Each row of a before or after table is a point. One or more steps were done to the points. Then noise was added and the rows were shuffled. The steps act on columns, c1 being the first. Name the steps. A step turns or swaps two columns, mirrors them in a line or flattens them onto one, adds a multiple of one to another, or multiplies or shifts one. Angles are multiples of 10 degrees, from the lower column toward the higher: turns from -170 to 170, lines from 10 to 170 but not 90. Use the fewest steps. Two steps may share a column if one is a turn and the other turns, adds or multiplies; they go together, in the order done. Otherwise the lowest column goes first.

Before:
[[ 24  38 -84]
 [-15 -24  16]
 [ 15 -24  12]
 [ -8  53  32]
 [ 11  18  32]
 [-21  13   0]
 [ 37 -18   4]
 [-20 -59   0]
 [  8  49  29]
 [ -2  41  31]
 [-21  53  -5]
 [-13 -68  17]
 [-20   3  32]]
After:
[[ 14  13 -18]
 [ 10 -31 -13]
 [-29  23 -38]
 [ 35 -50  10]
 [ -2 -15 -36]
 [ 15  74  55]
 [-32   0 -24]
 [  0  48 -30]
 [-11 -27  10]
 [-28  30 -46]
 [ 19 -68   7]
 [-36  27 -32]
 [-25 -20  28]]
Steps: turn c2 and c3 by 30 degrees; turn c1 and c3 by 140 degrees

Before (14 x 8):
[[-16 -21  -3  30 -98 -19 -33 -25]
 [ 26  20  18   4 -27  11 -15 -12]
 [-52  14 -31  -9   2  31  37  30]
 [ 17   8 -83  -3  -2  -3   9 -23]
 [ 26 -19  35 -19  -2 -10 -28   1]
 [ 43 -41 -20 -17 -35  -1 -15   5]
 [ 73 -13   1 -71 -11   4   5  18]
 [ 36  -5 -14 -25 -14  -3  24  47]
 [  1  -2 -44 -36 -14  13  -6  44]
 [-11 -22  63 -18 -56  16  78  17]
 [ 61  -3   4   8  11  43 -41  15]
 [-10 -10 -17 -40  24  -1  -2  -8]
 [ 23   8 -32   5 -39  -2  12 -63]
 [ 18   0  64  22   0  -7 -31   7]]
After (14 x 8):
[[  2 -51  47 -48  -3  14  -6  44]
 [ 20 -40  97  -2 -31  -6   5 -25]
 [ 33 -56  49 -18  -5  -3  23  46]
 [ 44 -90  71 -17  17  -3 -14   0]
 [-16 -70  20  46  95 -18 -29 -23]
 [ 70 -61  72 -75 -17   7   6  14]
 [ 25 -25  11  -6  22  10 -16 -10]
 [ 59 -56  52 -22 -25  43 -47  18]
 [ 21 -52 -43  29  11  -8 -31  10]
 [ 26 -69  -9 -14   2  -8 -29   0]
 [ 26 -45  61   9  15  -1   8 -62]
 [ -8 -57  -4 -39 -26  -1  -3 -12]
 [-12 -70 -49 -25  80  14  73  13]
 [-51 -36 -21 -33   3  34  38  32]]
Steps: add -1 times c1 to c3; turn c3 and c5 by 160 degrees; shift c2 by -50; add -0.7 times c6 to c4

Before:
[[  0  35  16  44  57  -9   2 -43 -24   9 -76]
 [-49   3  41 -31 -54  69 -37  10   5  11 -67]
 [ 25 -54 -32  23 -24  44  47  14 -53 -17 -13]
 [ 43 -15 -53  40   8   0 -20  34  13   3  21]
 [ 20  16   8 -11  17  17 -33 -16 -28  54  13]
 [ 31  11  13  46   0 -30  21  25 -41  23 -32]
 [ 40  11   8  18  45  13  28 -35  25  30 -15]
 [ 16  21 -28 -27 -11 -22 -26 -60   9 -14   1]
 [ 43  31 -27  44 -37  31 -17  40   8 -24 -75]]
After, 9 rows:
[[ -7 -13  34 -11   2  20 -31  24 -46   7 -95]
 [-36 -32   3  68   4  30  30  25  38  23   9]
 [-21 -64  30  66  -4  46   4 -35   3  10 -33]
 [ 16 -48 -40  62  -5  29 -26  30  41 -24 -65]
 [ 12 -22  -4  -7  -1  -1 -32 -64  14 -12  17]
 [-25  -7  10   9  -1 -22  -5 -10  25  48 -11]
 [ 30 -10  20  38  -2  -2  45 -32  35  33 -17]
 [ 21  22 -63  58   2  -9 -21  13  40   0   8]
 [-49  55 -34  42  -2  16  39   1  36 -17 -44]]
Steps: mirror c1 and c9 in the line at 40 degrees; turn c6 and c11 by -60 degrees; turn c2 and c6 by -150 degrees; turn c3 and c8 by 20 degrees; shift c4 by 20; multiply c5 by 0; add 0.5 times c10 to c7

Before, 14 rows:
[[ 10  -6  13   4 -17  17  19 -21   0  -5 -54 -18  42   5  -2   5 -26  -9]
 [ -7 -20  21  35  11  -4  14   2  -6  16 -24 -18  24  -2 -14  -7   6 -12]
 [ -6 -24  -7  36  -7 -18 -38  47   1  -1   9  16 -36  63  13 -18 -12  -8]
 [ 25   7 -13   4  13  29  12  32 -13  -4 -19   1  25  13  -2 -33  -6 -37]
 [  0   1   8   3 -49  18 -24  -4  17 -40  -6  17  35  -9  -8 -35  29  -6]
 [ 13  -4   9  14  -6  18 -28  -2  21 -10 -13 -19  -5 -12 -18 -29 -26  24]
 [ 40  10  31  28 -11 -29 -10 -13  30   4 -32  -5  19 -28   7  -5 -16 -22]
 [-25 -37   8  21   3  10  38   3  40 -22  22 -13 -22 -16 -17   5   2  13]
 [  6  34  16  17 -21  16 -58   7  28   7   3 -40   2 -11 -16  30 -12  -7]
 [ -4 -24  19   5 -25  34   8  16  -3  36 -29   4  31  -1 -13 -10 -11 -32]
 [-10  13 -35 -12 -18  12   5  31   1   4   1  39  43 -29  10 -12  -3  13]
 [ 42  -7  10  51   7 -29  23 -18  31  45   2   8  22 -20 -36  18 -31   9]
 [ 16 -11   5  -4  -6   6  14  22   2  -3  74 -39  -7 -16  18 -36  -3   8]
 [ -9   3  15  31  14  60 -18  -6  -1  22  25  47   7  -1 -12 -19 -39 -10]]
After:
[[   6   11  -37  -11   15  -17  -14  -81  -46    4   -7   23   45  -29
   -17    4   -5   29]
 [   4  -30   14  -14   35  -25  -13  -45  -19   34   28  -10   32   -2
   -44    9  -10  -18]
 [ -18   -4   10  -14   16  -13    4   53   33   -5   49  -10   42    6
   -32   17  -26  -14]
 [ -26   -7   10   55  -32    5   21   63   -2   44   21    9   19  -20
   -65   25  -30   11]
 [  16  -22   -9   35  -12   -5  -19 -124  -74    0    9    3  -35   60
   -14  -36  -13    5]
 [ -14   -6    6   10   23  -13  -33   17  -14  -10   14    3   -7  -11
   -47  -28  -26    5]
 [   0    3   11    2   19  -48  -37   15   -8  -38    4    2   30   -8
   -37  -21   28    2]
 [ -23    5  -13    5   31   14  -33  -95  -36   -3   20  -16   21   14
   -33   19   -8  -23]
 [ -31    7   33   23  -30   -9   -4   47   -5    3   42  -15   17  -29
   -23  -10  -16  -14]
 [  25    1   15   32   59   14  -13   15    8   21   -7   11    3   -5
   -41  -15  -42   22]
 [  35  -37    5   23   11    2    6   14  -37  -23   -9   -1  -20  -15
   -47   41   -2    1]
 [   1   37   19   19   17  -20   27   -7  -37    7    7  -22   -3  -12
   -45  -58  -10  -24]
 [  12  -20   22   14   -4   14   -9  -10    2   21   43  -12   23   -1
   -41   14    5  -17]
 [  -4  -11    6   33    5   -5  -37  -58  -34   -1  -67  -14   -7  -17
   -10   15   -3  -13]]
Steps: turn c4 and c11 by 150 degrees; turn c1 and c4 by 160 degrees; swap c5 and c6; swap c7 and c16; multiply c8 by 3; turn c8 and c9 by -150 degrees; flatten c12 and c18 onto the line at 50 degrees; shift c15 by -30

Before (10 x 32):
[[ -10   12  -76   50   25   44   46  -63    6   18    2    2   -3    9
    21   23    5   16  -10  -11  -13   32   -6  -13  -32   58   10   35
    32   12  -10   24]
 [ -33  -19  -95   12   32  -16   23   12   43   23   11   21    1   37
    -8   28   42    8    6  -27    6   53   11  -42  -12   25   11   22
     2    5  -11    9]
 [ -29   10  -84   54   30   -3  -16  -24  -25   24   -5   -9    4   -2
    14   32    8   18  -27   13    1   48   -2  -20   14   53    1   30
    17    1   -6  -27]
 [   5   23   70  -10   24  -57    4   21    8   13   65   -1   39   -7
   -43  -34   -5  -44   27   -6   10  -47  -31    2  -48  -25    4   26
    52  -21   -9   -6]
 [ -43   48  -10    4  -57  -23   20   24   38   11   -4   -3   -5   25
     5  -29    2    9   48    2   49  -38   13  -13   23   18  -35  -15
   -14   27   45    7]
 [  -7   41   48   -6    0  -35  -12   -6  -10   -9   50    0    6  -40
   -42   10   -7   -8   12  -30   -2   14  -41   27  -40   -9   17   -3
    19  -19   38   35]
 [ -24  -62 -121   56   28    2   -3  -25   40   22   37   -2   15   31
    26   40   22    4  -29   -6  -15   26   -9   15  -33   31   -1   14
    30   16    9   -9]
 [ -15   22  -51   -8  -82  -44   25   36   35   10   -8   -8  -26   -8
    -4  -57  -23   23   28   22   37   12   -7  -16   51   37  -50   -1
    21   55   10   47]
 [  -6   15   61   -2  -26  -22    8    9  -31    8   37  -11   26  -21
   -64  -34  -48   -4   16  -14    6  -38  -23   23  -34  -30   -6   -6
   -26  -31  -32    9]
 [  20   39   50  -15  -12   18  -23    5  -25    6   50   20   37   -4
   -59  -29  -34  -35   -5  -27   18   14    2    0  -35  -13   -3   -1
    26    2   27    9]]
After, 10 rows:
[[  -5   30   47   -4   10  -30  -12   -6  -23  -14   50   13    9  -41
   -43    8   -9   -2  -26  -28   -3   14  -40   28  -39   -9   18   -5
    20  -19   34  -11]
 [  -6   23   60   -2   31   -5    9    9  -20    5   36   19   25  -21
   -63  -35  -48  -19  -17  -13    4  -35  -21   22  -36  -30   -7   -7
   -26  -30  -32    4]
 [ -33  -34  -94   11  -24  -29   23   13   25   28   11  -14    3   36
    -8   26   41   28   -8  -24    5   47   11  -40  -11   24   10   22
     2    7  -16   -1]
 [ -30   20  -81   54  -28  -11  -14  -25  -14   39   -4   12    7   -2
    15   32    7   33   33   12   -1   41   -1  -19   12   52    0   29
    15    2   -5   -4]
 [  20   35   48  -15    5   13  -20    5  -29  -20   50  -24   37   -6
   -55  -29  -34  -28   -2  -25   18   25    0    0  -39  -13   -3    0
    25    2   26   -6]
 [ -45   12  -11    4   59    0   21   26  -10   17   -3   12   -5   25
     3  -27    0   -3  -40    2   51  -38   12  -14   23   17  -33  -15
   -13   27   45   28]
 [ -13   -5  -48   -9   88  -10   22   35    3   30  -10   22  -24   -8
    -4  -55  -25   25  -42   21   35    3  -10  -17   53   37  -50   -1
    21   54    8   -5]
 [ -24  -57 -122   56  -27   -7    0  -27   43   23   36    2   16   33
    24   39   21   15   28   -6  -16   24   -9   16  -33   30   -1   15
    30   19    8  -15]
 [ -11    6  -73   50  -36   30   46  -65   -5   24    2  -18   -5    8
    25   21    7   25   -3  -11  -12   23   -5  -11  -33   59   11   33
    36   10  -11  -17]
 [   6    8   71   -9   -4  -58    4   24   -9  -19   65   20   39   -8
   -41  -34   -6  -58  -19   -4    9  -30  -32    2  -49  -26    5   25
    51  -18  -10   19]]
Steps: flatten c2 and c9 onto the line at 140 degrees; turn c6 and c12 by -160 degrees; turn c5 and c6 by -160 degrees; add 0.7 times c18 to c10; turn c18 and c22 by -20 degrees; multiply c32 by 0.7; turn c19 and c32 by 140 degrees
